Every row gives one point. The points of each table are mixes of a few directions, plus a little noise. How many directions does each table use, and how many do they share? Where both have some left over, give the other angles between the two spaces (their principal angles), to ten degrees, smallest first.
(in the rows, 128 means zero)

First (5 x 2):
[[ 88  88]
 [188 187]
 [ 97  98]
 [163 163]
 [103 104]]
Second:
[[ 66 146]
 [ 66 145]
 [193 110]
 [151 121]
 [186 113]
 [ 69 145]
 [167 116]]
Directions: first 1, second 1, shared 0; angles 60

First, 6 rows:
[[183  96 102 175]
 [ 77 136  69 131]
 [115 158 224  67]
 [133 132 151 118]
 [157 126 172 120]
 [103 119  49 157]]
Second:
[[ 50 148  67 115]
 [ 95 137 103 123]
 [ 82 140  93 121]
 [169 118 159 134]
 [224 104 202 142]
 [194 110 179 138]
 [ 83 139  92 121]]
Directions: first 2, second 1, shared 1

First, 8 rows:
[[ 88 156  80 143  81  72  88 125]
 [142 118 145 123 145 147 142 129]
 [114 138 111 133 112 108 114 126]
 [162 104 168 115 167 175 162 131]
 [172  97 181 112 180 190 173 132]
 [ 68 170  57 150  58  44  68 123]
 [123 132 122 130 121 120 122 128]
 [155 109 160 118 160 167 156 130]]
Second:
[[140 117 104 118 211  81 126 160]
 [105 111 131 121 177 108 193 145]
 [ 92 166  94 148  30 104  72 105]
 [160 157  82 134 115  91   7 131]
 [131 108 142 118 179 131 173 142]
 [160 137 117 128 130 127  66 130]
 [137 119 144 124 138 147 145 127]
 [115 116 175 127  95 185 194 108]
 [106 126 151 133  86 159 168 110]
 [132 125 140 127 118 146 135 122]]
Directions: first 1, second 3, shared 1

First (8 x 11):
[[197 112 134 120  78  63 127 107 120  86  99]
 [ 88 144  51  58 206 138 117  86 180  65 150]
 [ 56 149 129 137 189 228 137 102 178 153 133]
 [ 75 170 130 115 184 125  66  76 150  48  80]
 [103 165 162 133 130 144 154 167  98 183 163]
 [166 105 134 153  83 116 143 106  79 143 146]
 [188 102 147 130  74 101 167 184 138 169 125]
 [151  76 136 176  79 110 116 195  82 176 128]]
Second (9 x 11):
[[ 98 111  59 125  95 129 158 203 100 141 134]
 [126 147  98  45 145 128  69 147 206 133  61]
 [ 73  92 129 118 105  97 132 148  73 131 125]
 [174 143 106 199 187 177 183 114 133 119 186]
 [182 188 183  84  77 121  99  86 177 161  46]
 [170  94 150 129 115 142  63  98 171  26 184]
 [122 125 175 164 110 100  94 107 127 115 181]
 [ 96 161 163 136 142  97 154 111  95 207  89]
 [110  93  90 154 179 159 199 139  71 118 146]]
Directions: first 6, second 6, shared 1; angles 30, 50, 50, 50, 90

First, 11 rows:
[[128 127 128 128 129 128 128 128 128 128 128 128 128 128]
 [141 189 138 130  99 107 122 110 130  86 126 155  95 123]
 [119  88 122 126 148 143 132 140 126 156 130 110 150 132]
 [145 202 140 131  92 102 121 106 131  77 124 161  87 122]
 [141 181 136 130 101 109 123 113 131  92 126 152 100 124]
 [149 223 143 132  81  94 120 101 131  63 125 170  77 120]
 [114  65 119 125 159 150 135 147 126 171 131  99 163 132]
 [114  66 118 126 159 150 134 146 126 171 130 100 163 133]
 [100   7 109 123 188 171 139 163 124 212 133  74 194 138]
 [135 161 133 130 112 116 126 119 130 106 127 143 110 126]
 [122 102 124 127 140 138 131 135 127 146 128 117 142 130]]
Second (8 x 14):
[[117 144  99 117 112 182 112 122 164 143  84 103  93 149]
 [150 134 129 185 137 130 122  99  90 135 138 103 125 144]
 [168 147 105 128 113 172 117 149 154 133  54  74 104 155]
 [ 81 108 141 152 135  96 149 115 108 124 192 166 128 114]
 [110 106 147  87 125  86 155 175 144 105 149 170 148 101]
 [180 125 146 131 138  96 134 152 104 113 119 117 159 121]
 [112 119 124 184 123 125 150 129 115 126 143 120 102 142]
 [107 142 133  39 142 137  84  85 145 145 145 168 166 100]]
Directions: first 1, second 4, shared 0; angles 90

First, 10 rows:
[[168  76  38 200  91  73 146  63  74  95 129  55 199  43  65 102  98 215
  180 170  70  68 133 110]
 [ 64 191 183 105 188 148 116 215 198 112 167 180 127 154 173 174 177  50
  137 102 156 191 147 171]
 [168  74  64 177  73  91 116  47  77  93 110  51 164  83  69  48  98 209
  168 166  64 128 115 137]
 [ 82 174 137 139 177 128 142 196 172 110 174 158 167 109 149 193 163  88
  150 116 143 128 157 141]
 [143  99 137 111 126 114 113 118 126 148 104 119 106 138 133 105 119 120
  137 135 114 134 119 142]
 [ 95 160 158 118 143 151 109 156 159 105 144 145 115 152 141 116 155  94
  131 114 134 197 128 167]
 [ 86 176 135 133 176 136 160 193 158 126 171 171 161 111 151 219 152  92
  123 110 167  90 158 104]
 [162 106 194  47 120 158 112 112 127 210  69 164  23 214 169 103 104  87
   67 110 157 136  95 116]
 [141 112 140 106 143 114 139 143 131 168 114 142 114 133 145 158 116 106
  124 127 135  85 128 110]
 [164 119  94 144  46 172 133  33  58 117 102  91 105 137  79  60  95 212
   65 129 142 126  99  83]]
Second (8 x 24):
[[137 204  78 125 197 217 122 122  57 137 249 156 211 104 119 180 160 148
  127 141 202 154 155  34]
 [154  91 198 156 143  87 109 160 184 111  89  94 144 112 133  57 151  95
  192 123  97 168 129 236]
 [ 73  87  56 128  80  41 186 133 157  62 109 136 139 104 131 161  78 132
  149 153  90  60  96 186]
 [188 122 150  96 163 171  75  99  81 197 139 121 113 151 132  95 138 128
  131 138 138 174 132  85]
 [146 126 109 106 150 144 187 134 110 115 159 165 183 113 142 151 107 119
  129 140 204  79 100 139]
 [ 98 169 104  76 143 175 111 123 106 132 174 171 109 169 146 150 130 115
  102 135 156 177 116 100]
 [131 148 213 187  89 144 102 135 163 159  55  88  54 146 105 109 161 144
   68  68  97 126 171  89]
 [ 98  77 115 151  59  45 132 119 166 112  50  94  70 126 116 122  98 144
  125 126  40  85 124 156]]
Directions: first 4, second 6, shared 3; angles 70
